Every row gives one point. Examples show where two turns around zero, p and q, send a point. Where does a point land after both, in the order given? Backwards means that the second turn is done in reverse. Each puzzle has new turns, and all numbers are rounded.

Turn p:
54  0 ->  21 -50
  2 -27 -> -24 -12
-18  26 -> 17 27
-39  13 -> -3 41
  1 -12 -> -11  -6
Turn q:
47  1 ->  39 -27
 8 -1 ->  6 -6
-8 11 ->  0 14
-14 -42 -> -36 -26
-33  31 -> -8 44
Where do these land?
q, then p:  18 -21 -> -24 -13
p, then q: -20   0 ->  4 20
p, then q:  24 -27 -> -32 -17
p, then q: -22  47 -> 51 11

Turn p:
 3 -7 25 -7 -> 11 21 13 -4
-47  -4 -48  35 -> -28 -21 -49  46
 11  -6  -9 -40 ->  13 -22  35   3
34 -6 24 11 ->  24  15  -3 -33
11 34 19 40 -> -25  23 -26 -37
-13 -12 -10 -40 ->   6 -15  32  26
Turn q:
-22   9  27  10 -> -19 -23 -18  13
 13 -18  -3  20 -> 28 -3 -9 -2
-34 -26   5   6 ->   6 -40  13  10
 42  35  24 -47 -> -31  64  -5  27
  1   0 -53  11 ->  16   2  20 -48
Where do these land?
q, then p:  0 23  7 14 ->  -9 -19   2  18
q, then p:  11 -15  -2  14 ->  11 -13  -1 -16
q, then p:  19 -47  87 -15 ->   0  -1 -98 -28
p, then q: -11   1 -15  18 ->   8 -11  10 -19
p, then q:  13  13 -28 -14 ->  18 -15  16  23
p, then q: -45   5 -21 -23 ->  11 -46 -27  -3
q, then p:  13  19 -27   4 -> -14  -8  32  -2

Turn p:
 32  -2 -55 -33 -36  39 ->  22  16 -71   6 -34  31
-34 -10   3  24  11 -19 ->  -2  18  24  -9  21 -30
  0   4 -26  16  -8 -36 ->  16  31  21 -19 -17   0
-34   3   0  46  31 -12 -> -24  20  27 -33  29 -28
 53 -19   6 -33  -7  28 ->  26 -43 -35  10  -8  35
 -2 -20  32  -9  23  -8 ->   7 -35  17   4  16 -17
-10 -20  23 -19 -13   3 ->  14 -13  -1  32  11 -10
  9  59 -29 -27  -2  14 -> -38   8 -23   0 -55  16
-14   4  45  37   1 -10 -> -18   0  42   8  39   4
Turn q:
-35   4   9  27   1   9 -> -36  -3   1  19 -21   7
 -6 -21 -40  40  -1 -24 -> -29 -38 -17 -10  26  29
  6  -6 -35  50  11  -2 -> -35 -16 -20 -28  10  34
 13   1  34 -25  27   3 ->  35  23  23   5 -19   9
 11 -22  22   0 -57 -23 ->  28 -37 -40  23  -6 -25
 14 -22  12 -69  11  26 ->  48   5  51 -15  -5 -35
-3 25  0 35 -1 28 -> -35  19 -19 -13 -23   3
-17  43  18   9  -2  -5 -> -17  35 -14  28  -6   0
 15  -2 -20 -68  11 -12 ->  41  11  36  -7  43 -23
Where do these land?
q, then p backwards: -21  20   1 -14  16 -24 -> -14   1  21  15 -32   0
p, then q:  26  37 -12   4 -13  77 -> -71  -8  37 -29  14 -28
p, then q: -19   9 -42  24 -45  40 -> -50  50  -4 -17  32  -7
p, then q:  12 -16  -1  -4  33 -17 ->  37 -17  10   3   5  -5
q, then p:   7  -2 -12 -27  -5  48 ->  12 -15  33  29 -30  -8
p, then q:  10  17   0  15  13 -13 ->   8   4  13  14 -13 -18
q, then p backwards:  28  -1  -5 -15  -3 -19 ->   8 -34  -6   9  -5   3
p, then q: -29 -43  31  17  14 -49 ->  56  13  -7  22 -16  49
p, then q: -15 -21  40  -1 -10 -43 ->  30   2 -22  12 -36  38

Turn p:
 12   1   2 -17   1 -20 -12  -9 -17 ->   7  16 -23   5  15   8  -8 -12  -3
-12  41  -2  37 -13   7  40 -22  -3 -> -18   1  25  23  16 -36  27  16  38
  6 -30  22  31 -13   5  -1 -19  10 -> 39  3 27 19 -9 -7 -2 14 -9
 -9   4   9  -9 -30  29  -3 -22  14 -> -15  24  14  11 -16 -21 -10  23 -16
 15 -26 -13  -3 -22 -10 -21  40 -16 ->   6  -9 -14   9 -15  55 -17   6   2
 20 -18   3  14 -21   4  32   8   7 ->  15 -15  -2  20 -10   4  21  33   0
 29  -7 -20  -1  24 -21 -29  14   0 ->  20 -16 -30  -6 -10  15 -18 -31  11
-33 -14  -8 -17  13 -15  10  20  25 -> -20 -31   9 -11   3  10  11 -16 -33
-42   9 -30 -24  33  20   8   5 -11 -> -42   8   8 -38  -9   3  27 -30  -3
 14  39  35 -10  29   1 -25 -15  -9 ->   9  20 -14 -32  32 -30 -31  -5  15
Turn q:
-28   5  11  -9   3  -5  26 -12  27 -> -34   1 -23 -12 -17   1  12 -14 -11
-16 -19  11  23  10  31  22  29  -9 -> -10  -6 -15  -4  41   9  26 -10  30
-13 -23 -18  22  -9  -1  26   4 -33 ->   0  -7 -21   4  25  30 -25  -9  25
 40 -36  -4 -12  -4   9  -9   6 -10 -> 28 30 11 23 -2 -4 -2  5 32
  7   4  16   7 -13 -10 -15  11  32 -> -25  10  24   2  -1 -23   3   8  -6
-10  -6  13   7 -13  24   7 -56  17 -> -12   6  18 -15 -28  22   8 -50  -2
-25  -9  -2   3   8 -30 -30 -21  20 -> -15  29  10 -18  -6  15 -10  11 -38
 -4  11  10 -40 -21  14   0  11 -15 ->  15 -13  -9 -26 -22 -22   1  10  25
 12  43 -38 -15  10   2  -2  20 -21 ->  28 -47  -9  16  -7  -1  -2  35  -9
 36  29   1  14  27 -34 -24   8  -9 ->  25  -4  13  29  18 -27 -14  14 -43
Where do these land?
q, then p:  -3  14 -11  27  19  16   7   7 -17 ->  28   2   3 -20 -17   0  24  -5   0
q, then p:  12   5  43   2  12  17 -25  29  10 ->   9 -23 -21  -5  48  -8  22  -3  -8
q, then p: -16 -10   6   5   0   9  -4  -1  -8 ->  -7   4  -9 -14  -4 -11   4  -1  -8
p, then q: -12  12   0 -78  13 -10  17 -20 -16 ->  25 -44 -51 -11 -12  36 -10  14 -25
q, then p:  -2   0  -9 -12  14 -32  -8  -6  55 -> -35   8  27   9  27  28   4  13  29
p, then q: -13   1   5  22 -12  15  18 -13  10 -> -19   4  -8  -2  19 -26  -8  -9   0
p, then q:   4  26   2   3 -30  23 -12   4 -12 -> -24 -12  17 -17   8 -10  12  26 -11
q, then p:  -9 -13 -12   3   8  23 -17  -1 -18 ->   5  -2 -17 -22 -15 -14   4  20  -1
p, then q:  22 -10  -8  21   1  20   6 -17 -11 -> -20 -12  12  23 -11 -21  -9  -3   6
q, then p backwards:   6  -9  -7 -12 -16 -97   9 -14  11 ->  11  18   9 -49 -52  17 -58 -20  28
p, then q:  10 -16  -9  19  -8  16   9  31  -4 -> -16   4  10   2  -1  -8  15   2  39

Turn p:
 17  21  12 -32 -44   7  -8 -14  59 -32 -12   5 -> -18  25  21 -22 -31   6 -22  40  41 -22  15  39
  2 -22  27  43   0  15  13  38 -12  38 -28  -1 -> -19 -19  -9  55  11 -33  22 -13 -16 -19  25 -19
 20  20  -4 -34  27   7 -20 -36   6 -22 -13 -13 ->  22  36 -15 -27  -7   9   6  25  -2 -12 -34  22
 -8   4  -1  43  23 -21  12 -30 -18  12  16   1 ->  18  16  -4  15  18  27 -11 -39 -27   1   3 -18
 14   1 -35  33   6 -49  51 -17 -26 -12  22   6 ->  -9  -6 -22 -32  13  40 -30 -41 -45   9  26 -21
  3   9 -12   5 -25  22 -30  10  14 -46   1  -7 ->  -4  26  34 -28  -8 -12  10  34  15   8  17 -12
-22 -11   5 -28  27   0 -22   5  35 -29  -6   6 ->  -1   6   0 -18  14  13  20  17  51 -12 -26  -2
-22  -1  44   5   5 -15 -23  37 -42  31  -9   4 ->   8 -49  29  42  22 -14  20   0 -22 -16 -21  -7
-25 -41  46  10   3  11   6   8 -43  32  17 -28 -> -23 -18  20  48   4 -15  35 -43 -24  18 -30   2
 19  -6 -48  18  -7 -39  18   1   1  18   7 -22 -> -16  -4 -27 -14 -15   3 -45 -13 -24   7   3 -40
-24  43 -10 -34  -6  34  20  21  34 -10 -10 -18 ->  23  -8   2 -35 -44 -29  13  -5  43 -22  10  14
 -4 -36 -25  22   2 -26  26   4 -56   8 -35  25 -> -20 -24 -26  -6  64 -21 -13 -21 -42   7  12  -9
 24   8  27 -32  15  34 -15   8  17   1  37  10 ->  14  -3  -3  16 -34  24  35  30  19  20  -7  25
  7  10 -25 -21 -26  20 -29 -33  31  11  12  33 ->  23  22   0   4  -6   1 -39  32  34  32   7  27
Turn q:
  7 -10  32 -56  -3 -27   2 -19  -2   4   6  26 ->  -9  -7  11 -23  49  24  13 -30  -3  24  -8 -26
  8 -22  10 -32  75 -12   0  22  14  18  20  24 ->  35  11 -37 -24  22  22  46  -4  33  -5 -35 -27
 21  20  -7   8   8 -16 -19 -23 -57 -13   4  20 ->  -9  47  19   4  20  26 -28  30 -13   0  -5 -18
-47 -14 -13  18   1 -18  -5  72   7  -6  12   8 ->  33  17  -3  19   0 -41  35 -14  26 -43  38  -3
-28  75 -13   8 -14 -15 -17  25  16 -13   3  16 ->   4  28  19  74   0  -9   8 -10  26  23  20  13
 25  -6 -12  -2  18  14  65 -27   5 -15 -16  13 ->  -7 -10  13 -30  -3  40   0   0   3 -12 -33  53
-25  -6 -13  16 -15  32   6 -23 -35   9 -19 -38 -> -38   1   1 -22 -29 -29 -44  14   7  -9   7   9
 27   3  57   9   7  51 -35 -28   8  -2   3  19 -> -26 -36 -39   9  -1  53  -6  34  -9  21  18 -27
-21 -16 -11  20   1  38 -17 -24  14  -3 -62  -7 -> -26  -1 -35 -27 -24 -18  -6  27  -3  27  31  42
 17 -15   6  12 -15 -16  24 -27 -14  -6   0 -17 ->  -4  -9  10 -15   8   5 -32  -8 -29 -15 -14  11
 19 -24 -15 -55 -22 -15  16  13   7  -3  16  11 ->   5 -10  43 -27   8   2  39 -28 -14   4 -14 -16
  7  12  11  18 -23  -4 -13  30  17  33   9  12 ->  36 -28  10  26   2 -10  -1  10   9   9  20 -14
-16  -9 -17  13 -15   3  -6 -23   7   0  14   9 -> -19  -9   4   9  14 -22   6  20 -11  -5  -5   9
  4  12 -14  23  -3 -15  -3  33  13  -4  11 -97 ->  25   6 -17  27 -67 -43 -30 -42 -20 -19 -19  -9
Where do these land?
q, then p:  31 -42   5  35 -12   7 -14   8  35  64  -9  41 -> -54 -44 -54  13 -10  10  25  33 -17  29  -7 -22
q, then p:  -6  24  24 -14  14  19  38 -41 -20  -4   7 -16 ->  17  28  14   7  28 -33   3   5  48  -5 -14   5
p, then q:  -9 -10   2 -46  -9 -15   8 -24   0 -29 -14 -32 -> -22  18   6 -16  22   6  18 -21  17  40  28  15
p, then q: -16 -12   7  32 -21  25 -30  28   9 -36  14 -17 ->   7 -33 -15  22   2   1 -28 -52  22 -13  -6  -7
q, then p:  26 -19  -3  26 -17 -15  39  57  -1  40 -14  18 -> -44   7 -14  10 -20  45  21  55 -13  10   5  25
p, then q:  45 -29 -18   2  13  14  -1  26 -22  28 -23  22 ->  36  32  16 -11  -6 -40   3  18  12 -39 -14   1
p, then q backwards: -11  11  10   1   7   4 -10  55  20 -16  12  21 ->  -1  -8  10  -7 -11  37   1  31   3  23  18  35
p, then q backwards: -30 -10   6 -38  26  -9  11 -56 -22   2  27  -5 ->  23  16  -3 -29  33 -35  45 -24  27  -4 -17 -10
q, then p: -20  25 -43  -1  -3   7  10  15   5 -14  17 -27 -> -11   5  32   0  13   9 -30  -9  -1 -35  29   8
p, then q: -11  26   7 -21  23  13   6 -53  22 -16  -9  -8 -> -10   6  22  19  -3  42  18   7  -2  44   0  24
q, then p backwards: -40  44  14  -1 -12  14 -31  19  -3   9  -4 -21 ->  -6 -24 -15  29 -24  27   6  11  38  36   8  -1
p, then q: -19  -3 -18 -15  -4 -26  13 -55 -32 -46 -20  16 -> -23  38 -14 -19  19  37  21   6  35  43 -16 -23
q, then p:  45 -27   7  46  26 -31  -9  23   9  44 -13   9 -> -17  -7 -44  -9 -21   1  11  67 -41  16   3 -14
q, then p:  16  23   2  -6 -31  -6 -30  -3   2 -28  29  -1 ->   5  10  25  21   1 -12  16 -37 -35  -3   6 -14
